Each row of a before or after table is a point. One or more steps were done to the points. Then noise was added and the rows were shuffled. The steps act on how far a point lies along the listed directions, d1 being the first. Write out the steps. A step turns or swaps two directions, mirrors them in a line or flattens them onto one, adds a multiple of one to another, or multiplies one. Angles are multiples of 10 degrees, from the lower direction toward the higher: turns from -170 to 170, lines from 10 to 170 but not 90. Use the fewest steps. Two steps may share a direction if one is a turn and the other turns, adds or multiplies; they go together, in the order done. Otherwise the lowest direction goes first.

Directions:
(1): [2.12 0.07]
(2): [-0.07  2.12]
Before:
[[-0.66 -0.72]
 [ 0.11  0.54]
 [-0.54 -0.29]
 [ 0.14 -0.46]
 [-0.01  0.45]
 [ 0.41  0.03]
 [ 0.08  0.08]
 [ 0.50 -0.52]
 [ 0.55  0.01]
 [ 0.59 -0.15]]
After, 10 rows:
[[ 0.15 -0.58]
 [-0.19 -0.68]
 [ 0.38  0.23]
 [ 0.49  0.15]
 [-0.53  0.32]
 [ 0.21 -0.34]
 [-0.35 -0.38]
 [ 0.29 -0.48]
 [ 0.10 -0.03]
 [-0.99  0.25]]
Steps: turn d1 and d2 by -60 degrees

Directions:
(1): [ 2.53  1.55 -0.17 -0.45]
(2): [ 1.05 -2.19  0.33 -1.74]
Before, 10 rows:
[[-0.08 -0.21  0.12 -0.26]
 [-0.52  0.33 -0.12  0.18]
 [-1.09 -0.52  0.12  0.22]
 [-0.21 -1.07  0.27 -0.28]
 [-0.23 -1.07 -0.16 -0.54]
 [ 0.29 -0.66 -0.09 -0.48]
 [-0.21  0.43 -0.30  0.24]
 [-0.24  0.63  0.07  0.29]
 [-0.49  0.75 -0.03  0.54]
 [-0.52  0.08 -0.26  0.12]]
After:
[[ 0.10  0.32  0.07 -0.06]
 [-0.55  0.84 -0.11  0.70]
 [ 0.57  0.92  0.02  0.35]
 [-0.52  0.18 -0.29  0.14]
 [-0.49 -0.32 -0.21 -0.02]
 [-0.96 -0.40  0.10  0.18]
 [-0.63  0.07 -0.05  0.04]
 [ 0.70  0.44 -0.25 -0.12]
 [ 0.56  0.99 -0.44  0.19]
 [-0.60 -0.37  0.17  0.00]]
Steps: swap d1 and d2

Directions:
(1): [-0.11 -0.27 -0.69  2.15 -2.06  0.38 -2.35  1.74]
(2): [-0.30  1.99 -0.32 -2.10  1.14  1.55 -2.32  0.65]
Before, 14 rows:
[[ 0.20 -0.64  0.26  0.87 -0.48 -0.59  1.29 -0.33]
 [-0.02 -0.03 -0.04 -0.25  0.08 -0.25 -0.02 -0.12]
 [ 0.32 -0.77  0.08  0.80 -0.24 -0.66  1.23 -0.22]
 [-0.11  0.29 -0.05 -0.22  0.08  0.02 -0.12 -0.12]
 [-0.04  0.29  0.02 -0.59  0.51  0.37 -0.21 -0.11]
 [ 0.02  0.23 -0.17 -0.24  0.18  0.13  0.04 -0.01]
 [-0.06  0.76 -0.10 -0.47  0.57  0.17 -0.27 -0.16]
 [-0.07 -0.33  0.10  0.58 -0.39 -0.29  0.41  0.15]
 [ 0.01  0.15  0.01 -0.17  0.10  0.30 -0.46  0.20]
 [-0.05  0.16  0.02 -0.24  0.33  0.18 -0.03 -0.11]
 [ 0.35 -0.04 -0.02  0.04 -0.36 -0.01 -0.24  0.23]
 [-0.12  0.47 -0.01 -0.13  0.05  0.30 -0.71  0.16]
 [-0.11  0.38 -0.28 -0.41  0.16  0.17 -0.97  0.40]
 [ 0.32 -0.87 -0.11  1.37 -0.68 -0.86  1.15 -0.29]]
After (14 x 8):
[[-0.16  0.94 -0.22 -1.38  0.90  0.48 -1.06  0.21]
 [-0.01  0.45  0.05 -0.70  0.46  0.47 -0.53  0.10]
 [ 0.03 -0.69  0.26  0.70 -0.32 -0.65  1.20 -0.22]
 [ 0.37  0.02  0.11 -0.38  0.05 -0.08  0.21 -0.12]
 [-0.01  0.35 -0.26 -0.20  0.07  0.28 -0.37  0.20]
 [-0.15  1.14 -0.30 -0.49  0.40  0.58 -1.27  0.35]
 [-0.09  0.28 -0.10 -0.11  0.14  0.36 -0.57  0.20]
 [ 0.50 -1.90  0.15  2.21 -1.05 -1.74  2.64 -0.83]
 [-0.03 -0.05 -0.11 -0.04 -0.12 -0.21 -0.27  0.05]
 [-0.11  0.61 -0.19 -0.53  0.26  0.75 -1.16  0.38]
 [ 0.33 -1.55  0.33  2.03 -1.20 -1.23  2.04 -0.43]
 [-0.14  0.43 -0.14 -0.25  0.03  0.17 -0.45  0.06]
 [-0.17  0.89  0.06 -0.93  0.66  0.55 -0.75 -0.01]
 [ 0.44 -1.65  0.14  1.97 -0.99 -1.24  1.91 -0.28]]
Steps: multiply d1 by -1; multiply d2 by 2

Directions:
(1): [-0.41  0.44  3.55 -0.50 -1.68 -0.67  1.00 -1.20  1.17]
(2): [-0.03 -2.71  0.32 -1.65 -0.55  2.53  0.10 -1.24 -1.37]
(3): [-0.11  0.14 -0.32  0.32  2.59  0.99  2.90 -1.33  1.49]
Before:
[[ 0.13  0.82  0.64  0.59  0.49 -0.54  0.52 -0.05  0.60]
 [-0.08  0.12 -0.12 -0.03  0.24 -0.20 -0.32  0.31 -0.21]
 [-0.17 -0.08 -0.10 -0.15 -0.11  0.67  0.10 -0.31  0.09]
 [-0.27 -0.35  0.46  0.15 -0.26  0.07 -0.50 -0.04 -0.16]
 [-0.09  1.22  0.91  0.07 -0.21 -1.06  0.42 -0.05  0.71]
 [-0.24  0.96  0.48  0.48 -0.26 -0.62  0.31  0.07  0.89]
 [-0.16 -0.03  0.96  0.17 -0.08 -0.15  0.28 -0.57  0.30]
 [-0.26  0.66  0.77  0.09 -0.67 -1.06  0.06  0.12  0.43]
 [-0.09 -0.40 -0.31 -0.04  0.32  0.44  0.19  0.23 -0.12]
 [-0.01 -0.17 -0.54 -0.37  0.32  0.24  0.25 -0.06  0.10]
 [-0.25  1.29  1.06  0.57  0.34 -1.27  1.10  0.08  1.24]
 [-0.05 -0.23  0.20  0.06 -0.27 -0.01  0.24 -0.04 -0.17]
 [-0.28  0.79  1.18  0.40  0.25 -0.61  1.17 -0.41  1.20]
 [ 0.09  0.27  0.54  0.03  0.22  0.14  0.63 -0.51  0.48]]
After:
[[ 0.06 -0.15  0.55 -0.21  0.47  0.60  0.92 -0.81  0.43]
 [-0.32  0.49  0.93  0.26  1.76  0.14  2.87 -1.15  1.65]
 [-0.36  0.01  1.12  0.09  1.30  0.57  2.50 -1.42  1.46]
 [-0.12  0.15 -0.12  0.01  0.22 -0.31 -0.35  0.38 -0.11]
 [-0.02 -0.16  0.17  0.13 -0.23 -0.07  0.34 -0.06 -0.05]
 [-0.35  0.72  0.66  0.27  0.52 -0.59  1.44 -0.52  1.12]
 [-0.24 -0.01  0.41  0.37 -0.08 -0.19 -0.36  0.08  0.10]
 [-0.26  0.63  0.37  0.43  0.74  0.14  1.53 -0.65  1.31]
 [-0.14 -0.14  0.94  0.11  0.46  0.17  0.91 -0.96  0.52]
 [ 0.09  0.25  0.60  0.30  1.18  0.27  1.42 -0.67  0.74]
 [-0.18  0.90  0.78  0.03  1.09 -0.15  2.02 -0.97  1.31]
 [-0.17 -0.13 -0.09 -0.24 -0.44  0.58 -0.21 -0.20 -0.05]
 [-0.09 -0.48 -0.30 -0.14 -0.22  0.20 -0.36  0.46 -0.40]
 [ 0.01 -0.33 -0.50 -0.51 -0.17  0.19 -0.26  0.12 -0.29]]
Steps: turn d2 and d3 by -50 degrees; add 1 times d1 to d3

Directions:
(1): [-0.19 -0.77 -0.68  0.49  0.40 -2.12  2.12  3.32  0.31  0.40  0.43 -2.26]
(2): [ 1.08 -1.24 -1.51 -3.69  0.76 -0.03 -0.29 -0.03 -2.07 -0.72  1.71 -0.26]
(3): [-0.67  0.41  1.07  1.05  0.13  0.37  1.92 -1.91 -3.30 -0.83 -0.53 -2.20]
(4): [-1.31  2.50  0.92 -0.84  0.15 -3.16 -1.19  0.48 -1.78  1.00 -0.22  1.28]
(5): [-3.93  0.02  0.76 -0.26  1.34  1.26 -0.01  0.52  0.64 -1.17  2.35  0.18]
Before (12 x 12):
[[-0.05 -0.29  0.07  0.75  0.05 -0.13  0.54 -0.14 -0.19 -0.09 -0.18 -0.68]
 [ 0.17  0.04 -0.02  0.12  0.00  0.32  0.29  0.13 -0.02 -0.13  0.23 -0.01]
 [ 0.22 -0.40 -0.17 -0.25 -0.04 -0.14  0.27  0.07  0.00 -0.08  0.35  0.31]
 [-1.77  0.37  0.75  1.57  0.21  0.76  0.07  0.81  1.39  0.00  0.71 -0.14]
 [-0.43 -0.39 -0.01 -0.12  0.23  0.06  0.29  0.01 -0.22 -0.27  0.33 -0.18]
 [-0.10 -0.40 -0.07 -0.15  0.60 -0.05  0.07  0.34  0.42 -0.30  0.18  0.02]
 [ 0.38 -0.42  0.18 -0.04 -0.26  0.14  0.02 -0.01  0.10 -0.20 -0.07 -0.07]
 [-0.08  0.88  0.94  0.23 -0.17  0.46 -0.25 -1.41 -1.54 -0.09 -0.64 -0.04]
 [-0.12 -0.18 -0.10  0.08 -0.04 -0.10  0.55  0.26  0.02  0.14 -0.06 -0.30]
 [ 0.03  0.42  0.26  0.43 -0.30 -0.87  0.34  0.20 -0.36  0.52 -0.73  0.01]
 [ 0.56 -0.03 -0.24  0.13 -0.24  0.10 -0.13  0.23  0.34  0.31 -0.20 -0.04]
 [-0.01  0.10  0.19 -0.17 -0.05  0.38  0.08 -0.84 -0.60 -0.40  0.22 -0.08]]
After, 12 rows:
[[ 0.64 -0.74 -0.49 -0.36  0.10  0.32 -0.21 -0.09  0.30 -0.02  0.23  0.04]
 [ 0.05 -0.10 -0.22 -0.48 -0.01  0.36 -0.08 -0.24  0.07 -0.04  0.07  0.30]
 [-0.75  0.07  0.32 -0.22  0.69  0.00 -0.39  0.01  0.16 -0.32  0.41  0.53]
 [ 1.02  0.13 -0.35 -0.13 -0.45 -0.56 -0.29  0.06 -0.38  0.55 -0.58  0.13]
 [-3.55 -0.20  0.13 -1.56  1.68  0.86 -0.18  1.46 -0.05 -1.07  3.52 -0.13]
 [ 1.58 -0.58 -0.55 -0.33 -0.36 -0.06  0.57 -0.48 -0.93  0.19 -0.80 -0.42]
 [-0.05  0.09  0.20  0.15 -0.23 -0.19 -0.03 -0.31 -0.03  0.06  0.11  0.72]
 [ 0.97 -0.89 -0.08  1.12 -0.23  0.61  1.05  0.67  0.57  0.02 -0.54 -1.40]
 [-0.18 -0.17  0.07  0.64 -0.11  0.36  0.36  0.11  0.89 -0.24  0.16 -0.14]
 [ 0.61 -0.14  0.19 -0.12 -0.38 -0.31 -0.25  0.16  0.19  0.09 -0.30  0.27]
 [ 0.06  0.09 -0.03 -0.07  0.01  0.26  0.10  0.30  0.15 -0.05  0.31  0.34]
 [-1.04 -0.28  0.18 -0.05  0.30  0.54 -0.16 -0.11  0.41 -0.28  0.60  0.38]]
Steps: turn d1 and d2 by 140 degrees; turn d3 and d4 by -100 degrees; multiply d5 by 2.5

Directions:
(1): [-1.41 -1.99  1.81 -2.27 -1.11 -1.18 -0.78 -0.53 -0.45 -1.44 -0.74  1.13
  1.23 -2.85]
(2): [-1.96 -0.03  2.28 -0.34  0.91  0.14  0.61  2.80  1.15  3.13 -0.68 -0.66
  1.15  0.26]
(3): [-0.52 -0.74 -0.32  0.88  1.16 -0.80 -1.94  1.75  2.70 -1.24  0.71  3.11
 -1.31  0.63]
(4): [-1.39 -1.98 -3.00 -1.09  1.81 -1.51  2.59  0.82 -0.06 -1.02 -0.62 -0.79
  0.42  0.66]
(5): [-1.93  0.78 -0.71  0.58  1.28  1.61 -1.84 -2.00  1.71 -1.07 -0.75 -1.07
  2.96  0.54]
(6): [ 1.68  0.79  1.12  0.06  0.43 -1.63  0.25  0.31  2.80 -1.54 -1.31 -2.99
 -1.14 -1.35]
Before, 12 rows:
[[ 0.46  0.01  0.77 -0.16 -0.68 -0.11 -0.16 -0.30 -0.41 -0.14 -0.17  0.03
  -0.04 -0.55]
 [ 0.30 -0.04  0.47 -0.27 -0.25 -0.56 -0.22 -0.53  0.11 -0.53 -0.49 -0.10
  -0.13 -0.89]
 [ 0.22 -0.01  0.86 -0.11 -0.24 -0.32 -0.40 -0.34  0.06 -0.40 -0.16 -0.50
   0.04 -0.64]
 [ 0.26  0.71  0.34  0.93  0.46  0.42  0.21  0.30  0.79  0.71  0.00 -0.32
  -0.35  0.80]
 [ 0.10  0.27  0.24  0.07 -0.02  0.11 -0.30 -0.69  0.02 -0.46 -0.22 -0.81
   0.43 -0.72]
 [ 0.12 -0.38 -0.70  0.32  0.35  0.03 -0.26  0.81  0.24 -0.03  0.21  0.71
  -0.77  0.52]
 [-0.47 -0.21 -0.29  0.17  0.20  0.13  0.02  0.67 -0.10  0.63  0.40  1.31
  -0.17  0.95]
 [ 0.39  0.25 -0.48  0.45 -0.04  0.28  0.00  0.07 -0.06  0.32  0.17  0.50
  -0.20  0.54]
 [-0.47  0.01 -0.37  0.29  0.68  0.25  0.20  0.56 -0.08  0.59  0.29  0.00
   0.08  0.94]
 [ 0.10  0.41 -0.09  0.33  0.30 -0.04  0.71  0.07 -0.03  0.71  0.09 -0.52
  -0.13  0.44]
 [ 0.37  0.25  0.23  0.22 -0.15  0.03 -1.10 -0.63  0.24 -0.26 -0.04  0.14
  -0.28 -0.18]
 [-0.03 -0.01  0.52 -0.39 -0.30 -0.26 -0.63  0.03  0.50 -0.30  0.26  0.88
   0.09 -0.38]]
After (12 x 14):
[[ 0.08  0.33  1.13 -0.21 -0.54  0.00 -1.02  0.02  0.58  0.04  0.33  0.95
   0.12 -0.48]
 [-0.63 -0.51 -1.06  0.27  0.88  0.23 -0.23  0.74  0.53 -0.03 -0.01  0.46
   0.00  0.77]
 [ 0.06  0.16 -0.40  0.55  0.87 -0.15  1.18  0.60  0.67  0.49 -0.23 -0.78
  -0.37  0.86]
 [-0.74 -0.42 -0.93  0.01  0.86  0.05  0.87  0.75 -0.51  0.69  0.26 -0.02
   0.15  1.10]
 [-0.12 -0.08 -1.02  0.31  0.34  0.23  0.27  0.13 -0.05  0.22  0.08  0.48
   0.15  0.78]
 [ 0.66  0.18  0.49  0.18 -0.30 -0.23 -0.94 -0.22  0.23 -0.08  0.05  0.30
  -0.77 -0.29]
 [ 0.66  0.34  1.38  0.06 -0.52 -0.32 -0.74 -0.40  0.31 -0.44 -0.15 -0.58
  -0.25 -0.86]
 [-0.20  0.13 -0.75  0.17  0.70 -0.18  1.08 -0.08  0.01  0.32 -0.09 -0.84
   0.17  0.56]
 [-1.24 -0.38 -0.71  0.08  0.50  0.52  0.09  0.49 -0.31  0.84  0.34  1.36
   0.63  1.28]
 [ 0.65  0.40  1.09 -0.03 -0.47 -0.42 -0.80 -0.66  0.54 -0.58 -0.51 -0.16
  -0.28 -1.08]
 [ 0.93  0.26  0.67  0.05 -0.50 -0.39 -0.05 -0.23 -0.20 -0.37 -0.03 -0.56
  -0.60 -1.01]
 [ 0.42  0.42  1.02  0.11 -0.71  0.30 -0.86 -0.76 -0.03 -0.31 -0.20 -0.02
   0.26 -0.57]]
Steps: add -1 times d1 to d4; turn d2 and d3 by -20 degrees; multiply d5 by -1; multiply d6 by 1.6

Directions:
(1): [-0.75  0.34 -1.36 -0.22 -0.46 -2.38 -0.26  1.62  1.50  0.95  0.21 -1.25
 -2.90  2.61 -0.98 -0.28 -3.06 -1.48 -0.91 -0.79]
(2): [-0.73  1.07  2.59 -1.34  1.10 -0.04 -0.46  0.30  0.51 -1.97 -1.38 -3.75
  0.64 -0.99 -1.95  0.70 -0.76  1.75 -0.29 -2.00]
(3): [-1.39  0.52 -1.72 -0.42 -0.20  1.68  0.18  0.04  0.32 -0.22 -0.89 -0.83
 -0.41  3.83  1.05  1.33  1.09  3.17  2.46  0.53]
(4): [-0.12  0.94  0.53 -3.53 -2.98  1.27  1.92  1.27 -1.50 -1.02  2.78  0.14
  0.28  0.43 -1.14  0.20 -0.41 -0.04 -0.94  1.44]
(5): [-1.42  2.27 -1.58 -0.62  3.59  0.85  0.31  0.56 -1.52  0.00  1.95 -0.99
  0.52 -0.12 -0.23 -1.00  0.67 -2.74  2.06 -0.67]
Before (10 x 20):
[[ 0.23 -0.63  0.34  0.66  0.28  0.02 -0.14 -0.72 -0.09  0.57 -0.50  0.94
   0.24 -0.81  0.31 -0.27  0.63 -0.17  0.21  0.01]
 [-0.06 -0.24 -0.53 -0.21 -0.50 -0.25  0.12  0.23  0.28  0.18  0.39  0.04
  -0.31  0.79  0.12 -0.13 -0.26 -0.23  0.12  0.59]
 [-0.02  0.55  0.40 -0.68 -0.18 -0.23  0.08  0.36  0.01 -0.30  0.17 -0.93
  -0.13 -0.19 -0.76 -0.38 -0.72 -0.20 -0.44 -0.38]
 [-0.24  0.36 -0.11 -0.01  0.03 -0.12 -0.15  0.14  0.37 -0.09 -0.55 -0.32
  -0.15  0.84  0.08  0.05 -0.09  0.34  0.29 -0.21]
 [-0.02 -0.17 -0.58 -0.72 -1.01 -0.44  0.23  0.50 -0.02  0.37  0.49  0.36
  -0.90  0.87 -0.10  0.01 -0.85 -0.20 -0.46  0.59]
 [ 0.21 -0.59 -0.48  0.87 -0.06  0.03 -0.40 -0.43  0.14  0.17 -0.48  0.92
   0.27 -0.16  0.79 -0.11  0.58  0.22  0.18  0.30]
 [ 0.12 -0.24  0.08 -0.27 -0.57  0.01 -0.08  0.13  0.51 -0.20 -0.09 -0.32
  -0.29  0.23 -0.32  0.33 -0.45  0.41 -0.18 -0.08]
 [-0.25  0.08  0.26  0.19  0.56 -0.39 -0.22 -0.07  0.12  0.06  0.04 -0.32
  -0.20 -0.51 -0.21 -0.36 -0.44 -0.61  0.04 -0.17]
 [-0.25 -0.25 -0.50 -0.61 -1.15  0.43  0.32  0.31  0.30  0.07 -0.05  0.13
  -0.61  1.15  0.12  0.46  0.04  0.73  0.10  0.16]
 [ 0.06 -0.18  0.09  0.32  0.67  0.88  0.11 -0.57 -0.43 -0.22 -0.14  0.33
   0.53 -0.31  0.48  0.40  1.34  0.62  0.69  0.34]]
After:
[[-0.16 -0.13  0.35  0.29  0.29 -0.59 -0.30 -0.13  0.24  0.13 -0.16 -0.32
  -0.34 -0.44 -0.20 -0.30 -0.59 -0.38 -0.13 -0.13]
 [-0.13  0.21 -0.05 -0.05 -0.20 -0.17 -0.11  0.13  0.36 -0.18 -0.67 -0.20
  -0.10  0.85  0.01  0.09 -0.08  0.50  0.14 -0.10]
 [ 0.03 -0.14 -0.07  0.50  0.98  0.71 -0.15 -0.62 -0.31 -0.09 -0.34  0.28
   0.41 -0.25  0.56  0.43  1.37  0.49  0.76  0.17]
 [-0.37  0.03 -0.59 -0.85 -0.96  0.72  0.49  0.36 -0.08  0.01  0.40  0.04
  -0.42  1.03  0.04  0.34  0.18  0.51  0.31  0.22]
 [-0.07  0.05 -0.64 -0.91 -0.85 -0.16  0.43  0.55 -0.27  0.22  0.77  0.34
  -0.74  0.74 -0.17 -0.02 -0.71 -0.35 -0.31  0.68]
 [ 0.30 -0.69  0.40  0.57  0.04  0.05 -0.14 -0.66 -0.04  0.51 -0.53  1.05
   0.26 -0.78  0.32 -0.20  0.56  0.02  0.10  0.03]
 [ 0.05 -0.14  0.15 -0.64 -0.63  0.22  0.11  0.18  0.26 -0.30  0.22 -0.32
  -0.15  0.16 -0.31  0.35 -0.35  0.32 -0.08  0.12]
 [ 0.27 -0.60 -0.42  0.59 -0.41  0.13 -0.27 -0.45  0.07  0.11 -0.35  0.97
   0.26 -0.13  0.78 -0.06  0.70  0.34  0.01  0.50]
 [-0.01 -0.20 -0.45 -0.31 -0.48 -0.11  0.18  0.28  0.20  0.13  0.47  0.01
  -0.30  0.78  0.05 -0.16 -0.24 -0.29  0.17  0.67]
 [-0.10  0.56  0.32 -0.58  0.03 -0.25  0.06  0.39  0.07 -0.27  0.16 -0.93
  -0.10 -0.25 -0.75 -0.45 -0.68 -0.23 -0.42 -0.45]]
Steps: turn d1 and d5 by -20 degrees; turn d4 and d5 by 40 degrees
